Each row is a point. Before rounding, the points of a table are all equally far from one centre. They may lie mostly on one side of it. Write the centre, to within rounding.
In the rows, 128 means zero.

Points:
[[158 126 173]
 [177 152 177]
 [132 131 132]
 [162 130 176]
 [155 188 159]
 [132 132 131]
 [159 121 165]
 [184 169 152]
 [116 150 157]
 [133 132 173]]
Centre: [152 153 152]

Points, 16 rows:
[[161  68 152 115 106 130  80  79 168]
 [101  64 175 120  75 143 147 118 179]
 [175  87 127  92 100 137  69 116 108]
 [128  63  97 125  94 161 153 137 110]
 [102 143 131 115 111 109 172 139 110]
 [113  73 157 112 125 130  59 178 145]
 [151 139 132 134 122 147 106  91 159]
 [157  96 126 130 155 135 132  67 134]
 [147 103 145  96  88 151 161 103 182]
 [141 116 161  85 112  96  80 181 148]
 [121  91 118 129 128 177  74 120 147]
 [153  79 102 140 100 145 132 174 117]
 [136 120 136 103  92 185 110 157 142]
 [130  48 175 120 122 172 130 141 176]
 [118 111 129  84 118 187 125 152 109]
 [141 107 143 110 139 185 146  95 151]]
Centre: [127  88 150 111 117 120 122 128 132]

Points, 22 rows:
[[203 147 126 147 103 144 122 147 149 171  91 161 123 122 179 158 168 164]
 [194 150 104 116 103 107  70 138 145 140 106 133 126  81 156 170 166 145]
 [210 159 110 120 129 151 109 114  95 160  80 141 125 128 151 134 121 168]
 [158 155 127  93  95 162  93 120 123 201  89 151 120 137 149 143 107 167]
 [197 156 151  65  80 159 105 150 112 164 141 127 109 124 147 136 155 150]
 [161 101 151 128 114 127 100 107 140 154 114 112 146  88 113 144 193 125]
 [170 157 163  76 111 172  72 130 120 100 132 153 127  99 142 180 154 189]
 [180  96  87  96 114 159  98 121 146 148  99 134 134 115 146 135 187 185]
 [192 133 123 113  78 154  92 159 129 174 137 114 116 115 135 160 194 152]
 [178 176 115  76  85 156 118 124 132 159 118 128  87 146 146 129 131 175]
 [155  94 127  75  96 155 145 156 121 150 112 148 108 131 156 157 164 149]
 [177 153 180 105 105 157 116 109 128 174 128 136 106  99 116 149 171 194]
 [195 152 147 154  95 161 132 109 129 122  73 154 139 141 151 153 176 140]
 [193 153 110  76 123 184 124 140 117 129 126 125 175 143 161 151 179 184]
 [173 165 155 101  85 139 119  95 136 132  64 124 142 120 166 115 165 152]
 [114 173 114  79 152 125 102 127 131 121 125 164 107 127 136 113 172 156]
 [153 182 138 114 101 175 132 152  99 128  79 139 121 119 165 186 118 152]
 [176 153 142 119 110 134  59 149  95 153  84 148 110 107 169 155 160 155]
 [192 161 104  98 112 131  65 130 128 156 103 124  97 111 138 180 152 168]
 [184 147 158  99 114 112  96 127 133 137  72 177 155 149 135 177 149 156]
 [196 171 136 100 134 170  77 116 165 174 126 156 106 127 138 164 181 144]
 [166 159 110  77 135 105 106 119 144 123 101 162 114 130 170 158 179 146]]
Centre: [154 149 132 115 118 154 108 135 138 137 120 138 143 118 135 144 145 153]

Points:
[[119 149 126 155 107 123 147  90 130 181 157 136  32 163 126 156 129 109
  127 126 147 158 117 132]
 [132 162 115 111 179 152 110  52 105 175 172 140 114 132 153 166 128 121
  152 141 156 122 156 127]
 [ 99 162 162  97 147 160 136  64 120 193 182 156 100 141  84 158 102 121
  104 148 162 148 131 125]
 [120 150 178 128 164 177 106  91 172 187 169 152  90 140 136 184 103 108
  110 158 146 150 139 129]
 [150 126 199 181 128 153 139 123  86 169 152 169 103 167  66 145 115 103
  164 116 157 183 150 144]
 [ 94 153 125 105 120 183 109  96 121 182 160 124 115 174 109 167 137 135
  161 133 104 138 164 112]
 [147 189 150 120 128 119  95 107 118 158 131 131  86 179  99 138 109 118
  165 155 178 155 160 108]
 [101 164 163 137 132 118 161  80 123 149 161 204 124 182 105 136 100 163
  133 135 163 190 145 136]
 [ 82 147 168 148 113 182 153  96 103 168 116 161  93 170 133 152 102 125
  132 109 120 175 190 145]
 [136 177 168 144 190 139 115  78 126 180 167 194 154 161  83 135 112 138
  130 108 140 164 158 151]
 [112 163 183 115 155  98 137 106 102 188 177 138  72 146 114 133 109 123
  170 144 158 154 131 128]
 [ 98 141 149 110 147 137 136 103 170 164 152 192  66 133 153 141 118 151
  141 129 150 130 124 129]
 [155 179 148 121 121 126 141  68 146 139 156 103  81 150  85 158  88  86
  213 123 148 134 151 113]
 [123 128 127 128 123 163 169  60 148 157 197 158  82 157 107 139 127 148
  115 168 138 126 105 111]
 [151 174 134 101 125 126  85 102 157 149 112 180 138 110 128 158 121  81
  153 129 153 136 146 125]
 [139 166 135 139 135 129  95  91 131 171 171 124  99 218 135 160 117 105
  139 104 108 138 132 157]
 [133 157 170 123 143 132 116 101 155 128 175 189 126 189 126 181 106 110
  121 124 180 162 168 110]
 [138 169 131 100 153 136 141  67 121 188 150 150  87 145 120 160 123 126
  135 171 168 125 149 106]
 [128 191 159 154 148 128 139  76 147 155 166 150  52 135 144 115  79 110
  165 145 175 146 175 130]
 [101 154 114 147 153 159 111 142 116 151  90 149 123 195 112 131 102 125
  105 130 121  88 166 130]
 [109 205 167 130 134  98 142  60 148 133 172 122  94 166 117 122 115 123
  118 121 166 168 149 122]
 [136 168 125 151 129 121 121 106 120 143 208 147  85 134 161 145 128 113
  123 155 162 155 149  76]
 [110 170 171 124 139 184 113 140 115 170 121 137 104 150  81 169 153 155
  156 146 114 170 134 155]
 [120 194 141 160 167 120 142  77 151 171 182 133  61 150 150 141 114  98
  152 167 160 163 147 112]
 [101 174 144 166 166 135 114  74  93 139  99 119 146 198 107 159  63 108
  119 133 137 166 174 110]
 [117 162 175 140 113 143 122  97  74 131 170 146 102 181 150 150 103 129
  204 165 138 155 121 138]
 [105 193 149 132 149 159 149  72 126 186 166 167 127 137  75 174 135 111
  128 122 175 107 122 109]
 [121 192 165 119 149 139 117  89 122 215 179 146 108 173 127 153 102 103
  161 131 132 173 128 117]
 [135 177 136 123 128 128 102  62 135 183 162 151  96 177  98 119  95 124
  110 151 148 140 156 108]]
Centre: [126 149 129 151 152 156 149 115 129 124 149 137 124 137 108 139  93 106
 143 128 134 153 127 136]

Points, 29 rows:
[[128 155 154 173 120 141  89 115 142 102  95 107 154  87 105 100 113 173
  117 126 121 177 151 140]
 [158 150 123 178 146 130  94 151  89  90  56 138 156 101 121 119  71  73
  111 128 128 130 130 166]
 [121  96 104 181 153 120  89  75 124 112  85 157 145 137 126 133  62  85
   98 134 178 132  93 143]
 [114 125 120 171 100 100 117  80 124 117  87 129 124 122 112 128  25 132
   69 142 158 179  99 148]
 [149 129 155 145 125 116  74 129  98  91  80  97 134 129  96 119 130 118
  110 143 161 135  90 155]
 [144 162 183 176 147 128  94  92 115 144 100 127 132 105 123 140  71 129
  103 105  96 140 111 162]
 [121 137 136 177 178 165  78  84 126  85  80 149 154 137 138 160  95 110
   84 142 143 155 108 145]
 [153 131 113 158 144 106 119  54 104 100  63 147 147 117 139 117  90  93
  116 140 135 131  97 161]
 [ 79 141 129 175 133 101 104  90  90 109  54 165 170 154 149 152  84 116
  113 150 142 124 118 139]
 [118 118 137 190 142 169 111 102 141  84  61 132 166  80 123 152  45 118
  120 123 123 167 126 131]
 [126 125 144 163 140 118 100 131  69  99  72  97 142 127 124 119 122  67
  118 103 139 141 116 130]
 [142 145 144 175 127 142 100 175 110  85  73 157 119 102 163 108  73 101
   84 136 145 119 128 143]
 [ 74 112 121 172 148 132  82 131 139  91  89 109 198 119  97 156  58  95
   84 138 135 138  99 161]
 [128 100 106 200 154 132  91 112  87  75  86 162 127 152 103 107  75 127
   98 163 150 150  98 154]
 [133 124 115 183 159 157 105 107 103  69  67  96 170 107 104 133  59 120
  100 137 167 115 128 141]
 [143 139 137 186 119 108  89 120  78  84  99 107 184 136 132 122  82 164
  147 127 160 103 111 134]
 [106 142 114 197 117 120  66  91 103 103 111 126 165 121 140 125 105  72
  135 154 167 160 123 127]
 [136  98 129 130 119 117  96  81 104  76  88 137 149 112 149 110  42 165
  108 162 135 139 126 133]
 [150  95 151 178 106 112 110 102  98  97  98 102 142 136 145 104  35 115
   82  95 158 153 118 154]
 [129 120 130 152 162 124 101  89 128  90 107 161 106 125 131 128  57  71
  136 166 130 160 130 151]
 [114 130 129 168 119 118  81 141  94  61  99 142 133 130  93 153  94 108
   93 149 182 127  85 168]
 [142  95 124 182 109 130  99  78 116 134  83 118 164  99 154 142  68  84
  111 182 136 136 128 173]
 [151 186 147 199 145 137 137 138 136  71  84 101 170 136 142 108  74 114
  133 133 152 125 113 158]
 [114 144 142 135 127  98 125  91 126 112  71 161 163 115 111 136  35  94
  119 122 181 143 120 154]
 [116 145 131 142 127  91  95 109 117  97  41 103 165 141 130 133  79 123
  118 100 141 157  88 170]
 [130 167 131 171 128 136  87 112  74 110 102 129 201 163 134 182  65 113
   94 141 151 131 150 150]
 [151 102 107 164 172 107  83 138 129  88 108 123 163 176 131 136  85 162
  106 153 150 108  94 147]
 [128 133  92 128 121 128 101  95  63  76 121 120 162 153 144 166  68 105
   90 149 138 179 148 135]
 [122 123  98 166 169 133  71 115 128 115  87 124 202 129 123 127  51 104
  102 104 113 178 101 166]]
Centre: [122 129 117 159 117 138 126 128 122 116 115 131 153 133 124 131  87 123
 110 133 129 142 118 145]

Points:
[[ 83 145 143 114 168  72 162 117 110  92 161 121 137 198 172 133 129  61
  119 184 141 109 117  91]
 [ 94 131 138 155 138  81 140 106 119 120 120 122 135 173 186 142 146  30
  127 147 124 135 170 120]
 [ 95 146 111 147 146 103 126  69 107 155 139 124 123 152 164 159 103  45
  139 151 146  91 143 118]
 [ 87 146 126 120 158 113 114  72 139 149 164 108 149 190 158 176 136  40
  131 159 137 126 147 121]
 [119 136 174 157 163 107 170  80 121 155 157 135 135 177 182 163 116  61
  107 148 124 105 116 116]
 [ 73 143 160 139 160  79 151 138 122 137 160  92 149 184 195 134 125  60
  122 158 145 114 141 148]
 [ 68 156 131 146 155  79 124 120 105 137 141 111 137 175 159 140 100  62
  150 161 141 108 132 168]
 [ 76 153 149 122 202  85 147 101 111 139 144 122 137 175 146 117 123  89
  132 163 160 104 171 127]
 [129 153 146 146 144 100 114 101 131 148 136 156 130 160 180 148 123  53
  157 148 105  87 147 125]
 [ 81 154 115 151 150 122 129 113 179 136 135 122 101 178 168 131 157  50
  129 129 126 122 124 115]
 [ 99 147 125 118 128 101 150  75 106 158 175 119  99 173 172 159 110  69
   99 138 149 136 181 146]
 [109 148 132 135 194  84 141  73 134 141 140 105 165 170 174 145 123  50
  147 143 130 113 128 139]
 [101 168 142 152 162 103 154 124 149 145 134 126 127 160 161 124 125  45
  114 160 153 135 174 100]
 [ 93 176 129 136 166  64 139  74 135 149 144  85 161 155 141 119 141  71
  130 128 140 124 131 134]
 [110 165 141 125 170 122 113  74 117 153 140  99 149 179 164 129 168  29
  124 154 125 128 137 107]
 [ 90 131 145 131 149 110 154  70 131 153 130 101 116 156 171 131 115  43
  146 151 119  95 147 107]
 [116 142 141 137 170  91 120  76 125 150 130 113 151 151 163 164 132  43
  123 131 149 155 151 118]
 [ 80 151 158 134 150 140 132  80 112 132 143  93 137 169 151 164 163  34
  118 142  97 112 147 122]
 [ 77 131 113 141 108  71 146 107 129 147 128 118 136 199 157 126  98  54
  112 142 123 159 155 132]
 [ 82 160 160 132 127  94 137  93  72 141 143 100 127 167 177 136 137  63
  130 154 122 110 191 130]
 [112 128 116 155 145 102 113  95 118 165 156 120 140 137 163 127 121  45
  122 140 151 160 142 148]
 [ 80 175 132 132 177  86 171 116 120 148 142 111 149 192 179 138 149  64
  157 162 143 132 175 140]
 [ 99 120 110 122 140  95 153  98 116 179 122  94 184 156 129 118 103  52
  103 115 146 117 140 111]
 [117 139 146 141 134 114 148 140 151 133 121  92 113 186 172 145 117  45
  127 133 154  96 146 154]
 [ 78 130 124 115 160  93 166  84 143 129 148  84 152 182 163 129 154  73
  137  77 143 101 136 114]
 [126 129 128 128 141  78 171 127 118 165 135 101 143 169 154 155  95  37
  133 172 157 106 131 116]
 [ 85 160 134 137 135 116 130  57 114 130 172 149 152 181 180 169 111  64
   89 159 108 122 131 127]
 [ 96 147 123 120 162  58 139  88 122 162 126 119 160 138 149 146  94  54
  123 145 119 106 141 110]
 [119 153 125 101 154 128 129  55  99 176 135 128 155 169 179 120 127  48
  117 126 143 131 164 130]
 [ 99 126 127 115 164  75 115  94 113 158 128 138 145 171 121 148 119  54
  149 156 100  85 134 120]]
Centre: [114 144 111 116 141 123 151 123 105 134 141 118 142 172 157 140 137 106
 119 139 119 125 130 118]

Points (30 x 24):
[[100 107 160 138 146  97 130 197 187 143 137 160 173 126 130 169 123 117
   96  91 105 162  62  93]
 [106  71 130 142 184 113 143 179 180 144 136 153 166 108 141 150 111 118
   92 107 130 161  93  82]
 [134 101 122 151 182 112 133 193 179 171 144 167 124 106 138 131 118 132
  106 109 110 155  81  96]
 [134 104 151 172 154 130 132 184 171 154 142 161 149 124 140 158 148 129
   94  90  87 138  93  79]
 [ 96  95 153 170 157 118 126 202 171 158 116 147 163 126 155 142 121 145
   96  83 101 147  81  95]
 [121  92 148 161 157 116 129 156 140 142 147 119 121 122 140 100 143 134
  104  83 126 172  93 106]
 [ 89  85 139 165 165  90  97 155 166 168 156 132 146 126 128 128 157 143
   72  95 106 140  83 103]
 [105  88 122 131 172  97 116 182 205 159 123 131 133 105 106 145 118 126
  110  87 112 165 102 102]
 [ 84  96 133 157 183 129 155 171 174 153 111 140 166 119 124 143 136 147
   85  74 101 144  63  93]
 [106  87 148 152 143 127 135 174 171 131 146 145 134 105 121 151 115 120
   88  87 128 174  81  99]
 [103 114 156 136 161 132 126 177 181 156 129 139 116  98 118 151 141 129
  101 110 111 196  56 109]
 [106 115 138 133 182 127 138 163 176 188 142 135 147 101 144 175 120 144
  102 110 112 187  76  87]
 [ 92 100 125 148 164 137 119 191 163 138 140 125 154 141 151 178 150 144
   99  83 105 163  62  77]
 [ 73  88 117 124 136 123 129 182 179 166 123 157 145  99 131 146 136 159
   96 106 114 175  65  90]
 [ 72  73 124 160 158 109 141 144 173 170 123 125 167 106  96 146 112 144
   93 110  92 148  88  70]
 [114 103 112 158 162 148 120 159 185 162 152 127 157  86 129 123 142 157
  101  80 106 158  85  91]
 [111  97 117 153 165  97 117 187 169 165 148 121 149 115 141 145  94 121
   91 120  90 162  68  57]
 [ 81 113 131 137 163 126 132 204 179 160 135 134 137  86 156 171 110 138
  119  92 107 150  97  86]
 [114 130 160 159 157 125 151 201 171 153 109 112 131 104 114 131  95 101
  122 110  98 174  88 102]
 [ 75  77 117 169 173 139 127 161 185 151 136 151 125 118 139 136 169 143
   88 101  89 149  64 114]
 [ 86 101 124 173 147 112 155 177 193 167 132 120 156 104 130 142 101 131
  107  99 111 157  73  78]
 [ 93  71 127 155 163 120 123 165 192 174 123 141 162  86 155 151 142 156
  114 123  78 141  94  87]
 [ 99  79 129 157 141 123 128 144 176 159 119 134 151 101 161 127 127 146
   95  84 127 128  86  93]
 [ 93 121 113 143 154 115 104 174 169 141  91 112 142  93 134 138 114 143
  113  73  85 163  52  99]
 [117  90 168 140 146  87 128 143 187 170 127 164 159 109 126 138 107 148
  112 105  96 141  72  91]
 [111  95 126 144 154 122 111 200 152 169 152 142 160  80 138 134 152 127
  118  95  90 161 112  72]
 [ 98 136 135 166 152 117 131 170 174 151 131 127 153 106 158 181 118 158
   95 101  92 183  80  77]
 [125  98 117 140 150 129 117 180 165 150 126 142 118 147 149 128 112 142
   92 100 134 135  94  65]
 [103  99 118 159 172 145 142 192 169 182 147 113 142 115 147 132 104 137
  116  89 101 174  81  92]
 [100 104 148 153 149 103 151 165 198 131 158 151 151 109 147 158 136 150
  116 100 125 184  86 113]]
Centre: [ 85 133 122 128 157 128 121 147 156 139 134 140 160 138 132 130 129 115
 123 133  87 147  99 112]
